Every row gives one point. The last column is the point's height on a tilted bowl or saddle (a function of degree 2), plus a little noise. Count its main directions that bend up, bend down and stay straight.
(in the rows, 128 means zero)

Points, 10 rows:
[[109 144 114]
 [117 144 121]
 [125 162 120]
 [109 137 116]
 [205 184  41]
 [137 123 127]
 [123 111 131]
 [119 113 130]
 [126  58 131]
 [102 191  74]]
Directions: 0 up, 1 down, 1 straight

Points:
[[113 164 149]
 [131 126 136]
 [164 106 159]
 [175 109 170]
 [ 86  92 157]
 [143 112 143]
 [184 150 182]
 [121  66 173]
 [ 78 145 154]]
Directions: 2 up, 0 down, 0 straight

Points, 16 rows:
[[113 159 103 115]
 [132  83  88  94]
 [162 177  74  84]
 [135 137 110 126]
 [134 107 127 122]
 [123 150 150 115]
 [107 121  85 108]
 [ 83 127 132 115]
 [ 66 149 121  99]
 [ 86 157 154  99]
 [114  94 188  70]
 [140  81  66  68]
 [132 125 130 127]
 [217 179 110  65]
 [150 143  73  99]
 [ 97 130 123 122]]
Directions: 0 up, 3 down, 0 straight

Points:
[[138 150 107 135]
 [ 97 112 111 143]
 [129 109 144 134]
 [128 121 182 109]
 [100 121 133 147]
 [130 178 156  98]
 [ 86 102  86 127]
 [170 140 128 174]
 [ 67 142 144 200]
 [134 121 154 141]
 [ 94  94 102 110]
 [211 123  59 166]
 [ 83 122  87 167]
 [145 145 175 129]
 [ 88 148 153 160]
 [ 79 163  68 189]]
Directions: 1 up, 2 down, 0 straight

Points:
[[155 117 134  68 158]
 [152 135 124 157 153]
 [172  88  78 145 111]
 [113 143 168 135 146]
 [159 141  88 163 137]
 [116 108 138 103 160]
 [111  90 150 146 170]
 [142 144  89 110 153]
 [128  77  64 140 117]
 [180 150 106 145 144]
 [ 95 109 155 102 158]
 [103  86 168 125 174]
 [129  79 180 175 214]
 [ 27  89 153 168 118]
 [144 102 163  68 161]
 [172 113 118 139 138]
 [109  86  72 123 135]
 [139 195 115  84 207]
 [113 173 107 179 168]
 [138 129 199 111 133]
 [109 145 135 128 150]
 [ 93 131 145 140 143]
 [142 124 103 169 142]
 [127  99 137 104 163]
 [144 148 185 111 134]
 [155 122 164  44 152]]
Directions: 2 up, 2 down, 0 straight

Points (24 x 5):
[[111  96 145 151 154]
 [ 50 173  82 163 178]
 [164  90 156 146 149]
 [153 159 114 183 128]
 [ 89 100 141 128 172]
 [ 71 197  97 181 179]
 [ 81 174 136 126 210]
 [116 107 101  57 145]
 [126 151  88 147 105]
 [121 124 100 150 130]
 [146 163 143 125 162]
 [110 142 108  66 140]
 [168 126  97 164 151]
 [168 161 140 110 184]
 [145 141 137 168 132]
 [155 144 109 114 146]
 [129 118 186  87 105]
 [108  86 151 144 161]
 [ 90 136 203  85 150]
 [159  91 191 144  92]
 [108 131 126 139 141]
 [144  89 189 126  90]
 [144 155  78  99 116]
 [146  97 163 143 126]]
Directions: 2 up, 1 down, 1 straight

Points (24 x 5):
[[152 103 100 132 114]
 [ 84 104 102 140  94]
 [101 106  92 165 120]
 [131 159  86 112 113]
 [ 80 134 144 155 109]
 [176 157 161 122  79]
 [ 51 171  95 177 174]
 [ 67 113  76 106  92]
 [128  75 164 126 138]
 [ 52  83 114 139  46]
 [141 125  98 129 103]
 [ 59 107  57 134  79]
 [146 109 126 141 115]
 [132  98 158 101 128]
 [125 159 103 134 116]
 [ 97 133 110  84 130]
 [ 92 136 138 161 120]
 [155 132 193 145 112]
 [159 167 139 101 102]
 [120 157  96 178 143]
 [127  89 152 132 126]
 [110 189 126 171 183]
 [122 190  85  74 182]
 [176 123 150 130  94]]
Directions: 2 up, 1 down, 1 straight

Points (42 x 7):
[[102 142 146  81  81 112 167]
 [144  79 167 120  91 108 149]
 [193  76 136 124 126 143 107]
 [139 145 137  99 155 139 136]
 [192  96 154  77 140  96 160]
 [140 147  82 154 177 184 176]
 [155 134 177 100 116 178 184]
 [121 136  83  94 117 114 155]
 [142 105 103 114 180  97 135]
 [100 197  97  88 144 128 137]
 [ 30 172 163 159 105 199 188]
 [ 77 113 104  76  88 154 189]
 [177  87 118 148 142 145 108]
 [ 94 187 199 154  76 102  96]
 [129  94 117 139 145 162 118]
 [144 110 136 113 190 120 130]
 [153 119 130 132 141 123 124]
 [161 126  98 152 170 154 139]
 [165  99 157 108 128  81 159]
 [136  88 116 176 109 132 128]
 [ 46 106 200 139 119 165 211]
 [ 97 133 174 140 101 194 190]
 [119 155 116 131 140 161 137]
 [100  53 117  88 115 155 113]
 [132 147 163 112  78 115 154]
 [125 123 165 149 124 106 134]
 [158  80  86 127 107 135 104]
 [171 113 136 171 169 170 147]
 [110 114  61 182  91 124 174]
 [101 148 137 126 106 138 131]
 [ 94  91 138 126 123 139 137]
 [ 73 123  98 185 114 155 169]
 [134 106 132 156 122 134 124]
 [ 52 141  87 122 128 110 171]
 [116  71 142 128 169 102 132]
 [115  84 127  87 149 133 121]
 [149 158 131 127 163 134 129]
 [ 92 100 107 110 157  82 164]
 [157 128 162 197 147 163 157]
 [115  93 171 203 118 190 193]
 [164 120  93 105 197 175 161]
 [143 198 158  98 100 111 131]]
Directions: 5 up, 1 down, 0 straight

Points (45 x 7):
[[149 167 131  53 144 118 162]
 [103 104  73  80 139 118 139]
 [ 91  82 118 175 119 171 155]
 [ 91 123 162 155  84  84 141]
 [164 157 108 172 135  61 182]
 [165 129 121 132 107 113 147]
 [130 133 127 130 131  88 144]
 [127 114 145  99 105  82 142]
 [127 185 166 120 177 158 165]
 [137  89 107 110 115  84 147]
 [132 152 132 142 119 116 149]
 [184 118  85 132 109 186 162]
 [124 118 156 132 194 144 140]
 [137 208 206 137  96 146 200]
 [152 147 168 215 130 132 162]
 [144  97 143  90  67 121 169]
 [112 138  87 102  71 135 157]
 [152  82 106 124 145 197 175]
 [115 162 115 170 119 125 155]
 [112 119 148 147 145  79 144]
 [189  94 102 124 153 113 161]
 [215 111 130 132 176 128 162]
 [156 101  70 148 126  74 159]
 [109 135  87 101 172 130 138]
 [154 111  59 158 155 162 154]
 [123 150 115  64 151 114 148]
 [172  96  99  96 160 158 158]
 [ 79 120  77 119 113 132 138]
 [107 181 142 143 164 170 160]
 [135 146 193 138  94 127 153]
 [126 158 112 136 129  68 160]
 [ 79 114 165 140 118 125 139]
 [ 48 104 111 133 147 167 137]
 [207 165 137 131 138 122 158]
 [146 135 125 125  88 186 165]
 [ 85 134 109 133 141 138 138]
 [ 49 109 103 146 155  84 135]
 [132  86 114  99  71 126 168]
 [ 79  88 187 119  76 148 170]
 [166 127 117 150 167 158 150]
 [139 140  66 144  86 108 146]
 [128 211 161  76  81 144 224]
 [137  95 125 108 150 148 151]
 [194 184 134 146 151 127 170]
 [137  77 101 145  91 133 164]]
Directions: 2 up, 0 down, 4 straight

Points (39 x 7):
[[109 156 141 152  95 112 132]
 [ 69 142 122 128 138 108 125]
 [ 93 124 147 116 197 113  89]
 [128  95  67 138 154 118 172]
 [171  87 136 155 137 155 129]
 [149  79 130  90 106 150 125]
 [128  78  58  77  89 147 208]
 [104 124 163 217 107 132 160]
 [118 124 169 169 129 161 138]
 [138  85  78 110  93 142 173]
 [106 155 200 106 128 114 143]
 [189 127 127 125  96 138 113]
 [137 148 110 125 136 134 123]
 [177 169  89 156  94 117 143]
 [ 72 121 116 157 112 168 147]
 [100 206  87 131 136 108 206]
 [117 140 134 214 132 174 146]
 [130  87 117 111 156 145 118]
 [140  32 167 114 139 139 174]
 [169 201 131 139 105 145 164]
 [169 138  74 144  73 145 160]
 [109 123  96 123 105 148 145]
 [ 79 134 137 117 152 127 113]
 [138 175  59 165 159 159 199]
 [123  76 120  86 162 103 106]
 [116 106 160  93 175  92  78]
 [159 128 173 170 154 125 119]
 [159  66 111 105 159 141 129]
 [130 154  93 132 112 162 153]
 [134 185  88 113  99 147 180]
 [ 75  63 179 128 147 155 147]
 [156 145 159  72  58 170 131]
 [106 192 170 113 143 153 172]
 [100  80 119  86 124 158 132]
 [116 119 147 134  90  78 117]
 [ 84 190 132  86 131 143 174]
 [161 125 189  61 156 154  95]
 [123 119 113 170  97 129 141]
 [ 73 128 144  99 141 140 115]]
Directions: 2 up, 0 down, 4 straight

Points, 74 rows:
[[ 85 132  98 167 137  94  89 101 158]
 [154  79 112  78  96 143 144 138 152]
 [135  93  86 141 108 138  59 166 149]
 [123  86 178 151 153  76 142 141 160]
 [173 125 129 105 148 122 145 161 141]
 [124 141 101 177  95  48 111 125 175]
 [ 84 102 154 120 120 107 114 163 145]
 [117 164 163 167 123 146 110 184 145]
 [136 148 143 196 128 129 151 104 139]
 [ 93  91 136 125 158 125 118  90 147]
 [118 158 127 116  88 109  58 115 146]
 [150 117  84 152 165 168  76 123 175]
 [163 106 144 131 114  90  95 171 149]
 [ 82 160 121 116 159 186 100 150 165]
 [121 127 113 140 125 196 154 209 164]
 [ 85 122  91  91 145 103 176 119 149]
 [152 154 144 121 144 131 153 118 138]
 [108 136 172 157 139 107 146 103 140]
 [107 107 112 162 140 121 132 147 144]
 [145 108 120 169 114 132 149 127 142]
 [ 93 117 103 138  88 120 130  97 149]
 [131  77  89 220 115 209 120 131 194]
 [134 141 131 187 145 152 118 148 149]
 [143 127 222 123 114 185  68 136 179]
 [130 135 143 114 142 151 136  94 136]
 [162 117 100 220  39 160  76 105 189]
 [178 131 108 126 129  95 131 136 151]
 [157 140 142  98  68 121 124  72 174]
 [168 101 159 119 133  86 134 170 150]
 [ 91 148  72 200 146 118 123 176 177]
 [ 93 111 159  97 129 102 136 108 147]
 [ 93 137 128 204 162 132  86 130 166]
 [117 115 194 110 145 136 198  84 151]
 [156 110 188 196  77 108 126 107 162]
 [133 155 189  76 109  86 110 171 171]
 [119 133 139 137 178  58 165  97 162]
 [226 159 181 181 125 163 121 166 194]
 [182 153  93 123 155 196  60 134 185]
 [112 173 110 166 151 104 113 159 156]
 [132 103 141  32 168  76 129 137 152]
 [ 89 121 131 133 115 111 103 153 140]
 [ 97  81  64 101 125 136  83 157 153]
 [120 122 139  99 126 106 197 145 141]
 [185  57 123 122 228 119  94 109 215]
 [134 168 138 149 161 158 154 119 142]
 [114 125 160 111 114 102 151 198 145]
 [ 96 109  84 123 145 163  80 112 153]
 [183 158 156  88 125 139  74  51 163]
 [104 114 127 104 200 114 177 140 152]
 [123 129 169 186 126  90 131 131 145]
 [117 192 126 143 102 150 125 120 147]
 [183 101  99  92 133 156 143 113 151]
 [ 52 125 110 178 205 104  88 134 214]
 [165 116 136 180  92 124 140 104 154]
 [147 121 109 117 137 112  71  93 146]
 [123 104 103  96 159 136 190 212 143]
 [136 109 111 172 152 107 192 172 143]
 [ 93 219 165 116  99 186  93  86 163]
 [176 140  81 141  60 138  58 140 178]
 [118 130 206 138 139 100 140 136 154]
 [205 188  67 135 127 114 142 122 183]
 [125 113  88 115 151  98 113 111 147]
 [122 100  92 143 150 141 125 120 148]
 [131 140 119 164 139 115 179  97 138]
 [161 120 142  52 139  65 111 136 159]
 [114 159 172 156 136 179  98 149 153]
 [104 109  96 103 103  74 130 164 154]
 [171 120 106 120  78 135 113 100 164]
 [ 72 112 130 174 119 118  66 165 148]
 [ 97 140 160 158 145 101 175 107 140]
 [ 74 136 109 137 146  94 138 107 152]
 [143 116 149 130 140 114 122 169 140]
 [127 132 154 103  89 134 122 148 148]
 [ 94 134  95 136 125 159 108 129 147]]
Directions: 5 up, 0 down, 3 straight

Points, 61 rows:
[[105 123 107 174 108 135 123 106 161]
 [144 145 161 101 147 143 130 169 158]
 [ 97 146 179  87 126  65  91  98 178]
 [106  84 131 181 173 114  94  98 146]
 [163 145 123  45 122 136 105  80 184]
 [122 144  49 136 138 108 111 102 161]
 [110 162  80 140 185 162 141 131 106]
 [ 99 128  99 109 111 170 142 101 165]
 [137 136  93 119 162  95 154 174 143]
 [128 138 128 122 152 100  90 110 142]
 [ 43 138 187  73 104 109 142  94 184]
 [120 146 125 130 154 137 179 144 128]
 [118 140  85 130 141  92 125  91 155]
 [119  96 135 159 134 163 119 106 161]
 [129  61 116 168 160  86 136 119 134]
 [122 192 135 158  81 169 125  98 137]
 [ 69 133 168  99 140  60  78 107 193]
 [130 140 115  89  58 114 118 180 121]
 [ 95 155 142 153 123 123 105  80 157]
 [146  76 117  84 133 143 113 124 137]
 [ 95 157  66 163 130 140 188 129 155]
 [ 98  54 173 124 104 111 131 213 145]
 [ 91 159 103 125 108 134 102 172 145]
 [176 131  64  91 102 113  95  59 211]
 [104 155 182 189 144 118  97 115 150]
 [110 139 116 150 174 130 154 117 125]
 [ 71 131 114 113 120 152 168 130 153]
 [ 81 132 113 169 159 123 105 101 155]
 [179 146 128 165 119 114 124  79 159]
 [119 113 128 126  68  71 143  85 133]
 [ 59 182  57 116 164 170 115 153 136]
 [ 66 110 142 119 160 141  62  94 176]
 [128 153 127 154 170 139 143 177 130]
 [143 154  66 111  92 116 128  75 171]
 [ 81 164  98 142  73 121 111 134 136]
 [130 124 116 211  85 139 141 132 160]
 [ 84 122 147 167 117  81 164 196 175]
 [ 43 166 160 114 123 143 100 136 174]
 [121  85 137 143 132 151 138 136 141]
 [151 128 107 135  59 159 114 138 158]
 [138  96 172 149 117  93 191 123 133]
 [105  73  93  91 145  90  76  98 143]
 [108 120  78 100 164 164 148 169 131]
 [153 141  97 151  91 111  73 158 148]
 [151 169 186 104 103  97 170  86 142]
 [153  52  67 124 105 184  66 143 185]
 [124  81 169 101 113 148  90 128 152]
 [ 50 136  71 137 105 160 133 119 193]
 [120 112 110  81 138  67 124 164 155]
 [ 85  50 122 146 169  69 140 168 148]
 [ 72 105 101 110 142  67  73  97 177]
 [131  87 158 157 164  83 147 182 152]
 [142  98 141 148 137 152  77  93 165]
 [135 142 149 129 146 125  82 198 159]
 [124  94 145 139 150 144 117 172 144]
 [181 113 161 126 164 155 180 148 155]
 [190 106  59  90 166  87 167  90 186]
 [141  97 115 137 161 103 158 183 139]
 [183 128 134 110 125 163 105 102 184]
 [132 155 102 168  81 148 126 140 150]
 [150  88 139 145 151 138 146 119 135]]
Directions: 4 up, 2 down, 2 straight

Points:
[[106  77 160 131 204 130 134 115  73]
 [ 97 137  87 143 100 121 128 141 137]
 [113 103  78 158 127 116 126 108 119]
 [185 117 149 103 118 168 124 167 108]
 [ 92 169 121  56  68  83 195 142  73]
 [179 135 136 123 106 125 117 136 117]
 [155 142  99 128  67 140 131 108 108]
 [ 42 141 106 118  88 122 213 161  98]
 [167 136 124 124 126  85 108  61 113]
 [ 94 158  96 128 106 115 123 103 156]
 [105 133  90 152 121 159 151  99 132]
 [155 136 182 151 146 167 129 126 105]
 [ 87 126 149 140 194 199 149 132  96]
 [125 142  87  81 128 127 117 181 127]
 [ 91 115 166 117 115 138 164 180 124]
 [133 175 142 152 166  92 138 144 105]
 [134 108 177 125 137 138  88 112 108]
 [149 122 160 127 131 156 192 151 122]
 [115 102 116 155 134 126 175 149 123]
 [131  71 104  99 151 123 119 117  95]
 [ 63  89 111  31 143 113 113 131 106]
 [116  81  91 151 133 147 142 101 105]
 [122 129 119 133  45 155 159 120  93]
 [177  94 111  91 189  98  77  86  33]
 [113 148 122 118  72 179  79 149 108]
 [146 128 155  80 145 168 114 181 109]
 [140  54 140 176  74  78 112 121 100]
 [144 126 188 127 159  98 169 182 125]
 [200  55  86  66 168 142 140 106  24]
 [144 157  61 136 171 138 155  77  88]
 [140 140  55  96 141 113  95  66  96]
 [162  96 168 148 175 148 139  90  89]
 [ 90 195 137 115 212 111 152 106  71]
 [160 112 134 138 133 148 130  92 108]
 [117 180  93 151 157 122 143 136 120]
 [120 146 148  90 157 149 130  91  90]
 [162 152 121  89 111 170 167  81  60]
 [162 118 129  92 125 135 190 142 112]
 [193 111 201 101 132 122 121 107  84]
 [135 131  75 144 105 112 126 158 115]
 [149 143  95 158 176 198 127 102  87]
 [137 151 104 164 106 142  98 128 134]
 [147 148  96 136  82 142 113 112 125]
 [151  99  96 108 135  93 128 137 111]
 [171 178  89 145 186 102 127 121  78]
 [ 86  79 117  99 107 172 145  86  92]
 [159  85 179 170 114 106  63 108 125]
 [159 148  82 163 139 148 127 155  98]
 [144 115 127  85 115 113 146 116 108]
 [123 180 151 117 112  47 108 189 108]
 [ 69 134 100 125 107 125 169 135 131]
 [156 119 120 113 133 141  89 135 110]
 [103 107 135 128 159  85 110 108 110]
 [145  81 107 145 167 119 150  45  57]
 [130 212 171 125 103 185  99 135  63]
 [162 163 123 132  49 116 118 125 116]
 [103 130  61 134 101 179 140 100 118]
 [134 145 153 111 143 170 187 123 100]
 [110 124 117 161  50  94 152 159 103]
 [ 95  91 188 168 152 104 180 181 102]
 [123 147 150 112 120 110 218 175 113]
 [112 168  88 123  73 142  43 136 146]
 [121 151 152 137 109 108 152 123 124]
 [113  93 134 168 179 140 144 108 105]
 [150  87 108 139 172  91 113 151  96]
 [115 158 123 116 112 131  80  97 150]
 [ 99  89 161  44 155  97 118 140  96]
 [141 149 110 115  41  97 150 167  96]
 [ 83 136  33 106 175  94 113 110 103]
 [163 142 101 152 135  90 144 139 110]
 [178 159 106  96 127  82  97  95 102]
 [ 93  73 159 126 107  90  52 152 114]
 [121 137  72 144 140  82 100 153 113]
 [ 97 117 102 112 148 199 147 137 114]
 [138  49 187 150 164 138 155 135 103]
 [ 81 149 163  51 155 152 102  90  61]
 [108 152 141  78 121 136 160 166 121]
 [124 121  68 129 159 156 136  81  99]]
Directions: 1 up, 5 down, 2 straight

Points, 62 rows:
[[ 13 160 158 197 150 117 165 147 217]
 [145 177 129 173 115  86 173 115 158]
 [121  94 165 102 117  77 161 190 123]
 [119 106 132  74 199 151 143 152 115]
 [118 214 141 119  86 167 109 108 180]
 [109 125 108  84 119 112 149 170 116]
 [203 105 131 134  65 182 134 146 153]
 [107 193 104  96 174 131  78 147  91]
 [168 181  69  98 129  97 117 133 117]
 [179 141  89 119 138 138 106 144 134]
 [151 124 109  93 110 150 136 187 139]
 [159 137  99 137 127 128 178 155 106]
 [114 181 103 104  74 120 134  51 184]
 [113 146 116  86 154 128 172 147 101]
 [ 78 128  86 125 114  32  82 157 177]
 [128 115 149 167 139 129 114 131 135]
 [139 125 129 113 156 150 148  97 124]
 [169 123 115  92 134 138 121 145 141]
 [101 119 123 117 113 171 131 118 139]
 [143 133 192 130 147  96 130  77 150]
 [108 130 135 144 159 129  68 153 136]
 [ 72 134 113 130 158 227 138  60 179]
 [ 64 109 152  68 106 153 184 134 101]
 [135 107 137 135  64 176 124 110 163]
 [ 90 137 100 107 138 121 140 121 118]
 [129  93 173 159 142 102 190 142  85]
 [162  76 174 129 164 155 172 138  94]
 [121 103  91  89 149 132 133 133 123]
 [132  30  91 114  99 116 130 145 143]
 [ 88 166 173 120  88 110 156 118 158]
 [183 126 121 138  43 178 117  97 174]
 [130 134 140 129  57 156  97 114 185]
 [146 182 120 115 124 122  56 196 138]
 [210 104 173 186 157 117  77 203 228]
 [173 118 180 138 109 133  99 106 181]
 [206 157 141  98 156 143 147  82 169]
 [176 141 155 117 182 212 147 103 186]
 [ 52 116 158 138 117 137 164 116 130]
 [133  68 117 177 199 166 160 131  92]
 [109 170 105 151 172 155  91 116 126]
 [ 81 145 115 156 136 117 103 171 146]
 [ 99  98 110 104 115 122 125 142 129]
 [ 72 117 128 135 130 192 161 133 147]
 [144 109 127 176 120 174 152 116 113]
 [ 83 137 179 128 100 146 108 135 177]
 [ 51 101 129 134 105 156  96  90 135]
 [133 121 121 120 147 142  76 158 139]
 [138 143 121  95  90 104 116 111 147]
 [134 128 140 153 158 199 188 162 138]
 [188  90 173 194 127 171 167 121  98]
 [155 146 153 130 122 111 117 116 154]
 [ 49 101 182 149 126  95 190 113 101]
 [171 124 160 123 167 145 113 175 163]
 [148 179 122 128 113 153 125 102 151]
 [139  94 134 134 132 136  93 144 140]
 [ 94 120 161 106 131  72 118 171 143]
 [114 122 149 102 103 126 125 153 141]
 [131 146 130 115  87 118 138  73 161]
 [148 157  56 117 111 102 160 117 129]
 [119 136  86 172 153 100 137 115 134]
 [ 73 151  96 137 199 175  89 141 124]
 [148 160 171 147 113  93 110 121 183]]
Directions: 5 up, 3 down, 0 straight

Points, 62 rows:
[[144 150  74 135 135  98 101 117 158]
 [129 133 147 173 153  90 142 121 132]
 [182 132 148 107 101 105  99 130 136]
 [169 147  92 142 146 180  73 156 171]
 [119  24 115  73 123 103 130 132 202]
 [109 102 178 122 155  99 109  87 125]
 [143 177 130 155 106 180 105 143 150]
 [163 199 161 134  74 147 109 181 148]
 [195 142 143  57 106 118  85  73 111]
 [112 120 107  95 161 143 186  98 132]
 [134  91 147 134 116 100 103 146 145]
 [140  82 148 143 146 120 215  71 141]
 [223 159 117 160  80 141 149 114 176]
 [145 109 126  87 112 146 108 181 156]
 [115 139  94 118  23 125 160  84 205]
 [106 102 196 119 137 101 123 124 156]
 [120 116 137 158 146 206 168 144 142]
 [126 142 142 173 124  77  85 104 147]
 [110 136  88  67 106 122 194 164 181]
 [111 151 133 164 112  97 145 111 158]
 [127 120 118 181 108 167 142 207 103]
 [105 149 185 155 113 150 141 154 145]
 [160 129 145 113 111 185 185 120 153]
 [103 109 142 152 122 177  50 143 149]
 [130  93  97 105 162  92 109 111 135]
 [177 114  94 173 125 134 155 122 152]
 [134 148 166 136 136 104 130 132 136]
 [179 115 102 158 146  58 184 128 149]
 [105 129  77 127 135 109 113 140 152]
 [127 109 130 118 129 105 104 121 135]
 [159 124 104 153  82 105 120 171 139]
 [118 116 136 116  82 160 112 103 134]
 [149 179  97 143 133 172  96  61 159]
 [101 136  90 140 136 147 139 150 137]
 [103 141  83 176  76 168 125  46 186]
 [121 192 135  91 101 168 107  88 159]
 [202 101  78 130  79 123 203 186 191]
 [173 140 146 109 125  64 148 124 146]
 [169  99 111 172 121 114 176 160 144]
 [ 88 117 126  91  94 201  75 127 150]
 [153 138  41 113 145 111 133  66 160]
 [144 202 128 118 193 120 155 130 177]
 [203  87 156 132 149 123 131 109 133]
 [153 117 164 167 187 159 133  75 114]
 [ 98 132 112  87 129  98 151  75 147]
 [199 155 117 134 110 135 110 143 150]
 [130 135 120  67 104 120  52  88 146]
 [108 161 139 122  68  23 116  81 233]
 [156 145 177 113 145 155 124 150 144]
 [110 138 130  93 114 180 139 125 141]
 [122  85  56  83 105 196 106 125 166]
 [107  49 151 100 113 110 149 163 191]
 [145 135 103 102 103 134  77 136 152]
 [174 164 108 117 127 195 116 132 170]
 [145 120 175  96 135  71 149 111 146]
 [145 147  97 117 106 140 122  90 143]
 [116 155 144 168 100 167 182 118 158]
 [163 161 126 162 162 124 136 140 137]
 [125 191 119 131 157 108 104 122 166]
 [ 93 157 164 182 134 109 116 162 145]
 [113  81 126 113 123 114 123  95 136]
 [ 93  84 131 129 124  75 176 141 173]]
Directions: 5 up, 1 down, 2 straight

Points, 70 rows:
[[115 110 184 145 108 119 124 159 136]
 [160 167 141 180 169 129 196 122 149]
 [128 154 187 186 114 162  34 123 116]
 [112 131  86  73 134  80 138 148 155]
 [181 162 159 158 125 122 148  85 142]
 [103 119 181 181 128  52 177 173 178]
 [155 130 175 145 149 162  84 146 137]
 [102 116 150 146  82  97 135 142 137]
 [136 123  87 112 155 182 144 143 154]
 [136 138  91 145 165 127 170 157 127]
 [ 98 121 127 155 112 165  99  91 137]
 [128 128 105 114  99 107 180 135 121]
 [122 167 109 158 147 108  85 142 139]
 [116 170 109  82 124 109 125  94 143]
 [154 137  91 188 142 104 155 182 123]
 [127 169 123  84  93 171 126 104 131]
 [154  42  91 131 155 109 117 186 125]
 [170  78 109 117 174 104 154 106 139]
 [142  78 161  86 178 127 132 127 142]
 [113 179 203 134 183 125 118 156 190]
 [146 158 142 112  91 105 155 200 153]
 [ 27 164  72  68  87  91 125 100 211]
 [121 130 118 150 151 130 155 147 127]
 [157 140  90 183 121  63  92 110  98]
 [131  81 138 114 144 167 145 177 132]
 [123 135 129 105 132  87 144 112 129]
 [142 144 172 131  86 103 194  99 104]
 [124 198 132 140 133 121 140  75 145]
 [147 137 150 124 149 170 128 143 144]
 [143 165 174 133 122  80  92  87 137]
 [107 141 140 153 137  82 132 134 137]
 [ 76 165 154 118 119 117 102 103 148]
 [ 89 131  94 127 157 106 162 100 111]
 [104 166 103 108 142 171  91 173 166]
 [ 23 156 140 103 146 126 104 101 156]
 [101 148 127  36  80 137  96 207 204]
 [100 162 101  75 127  59 190 122 121]
 [104 181 126  70 156 113 112  91 161]
 [132 131 119 156 116 203  97  93 155]
 [153 142 127 150 141 123 114 194 145]
 [104 124 189 171 103 154 154  86 137]
 [102  91 165  92 125 152 153 115 110]
 [184 118 105 119  87 142 116 141 135]
 [107 116 147 160 138 200  84  92 135]
 [ 90 111 171 126 138 155 117 123 115]
 [ 70 172 112 162 162 123 198 116 101]
 [157 156 145 208  94 101 155 110 141]
 [ 79 116 143 191 161 113 107 126 129]
 [ 96 159 108 164 170 160 107 190 142]
 [103 146 148 153 122  67 107 190 156]
 [ 90 167 175 136 151 123 124 111 151]
 [ 91  63 168 139 145 123 138 117 123]
 [111 209 147 145 136 102 155 131 150]
 [117 133 174 132 129 135 106  87 132]
 [161 112  73 155 109 147 109 187 134]
 [148 196 118 147 142 137 132 109 156]
 [ 80 115  86  76  72 145 126 147 167]
 [ 69 193  93 116 165 135  99 110 184]
 [ 50 144 142 100 156 133  92 218 162]
 [100  87 119 150 140 194 181 157 104]
 [132 166 126 116 130 130 149 144 138]
 [148 239 202 157 190 156 114 143 249]
 [130  73 149 119 115 123 151  87 135]
 [151 108 110  97 115 125 147 136 140]
 [108  86 112 163 129 143 120  97 131]
 [181 148 121 107 116 145 115 147 145]
 [128 124 145 149 107 112  93 165 123]
 [138 128  95 183 196 198 157 114 171]
 [127 106 131 116 130 153 114  85 131]
 [174 110 155 112 101 166 107 107 123]]
Directions: 4 up, 3 down, 1 straight
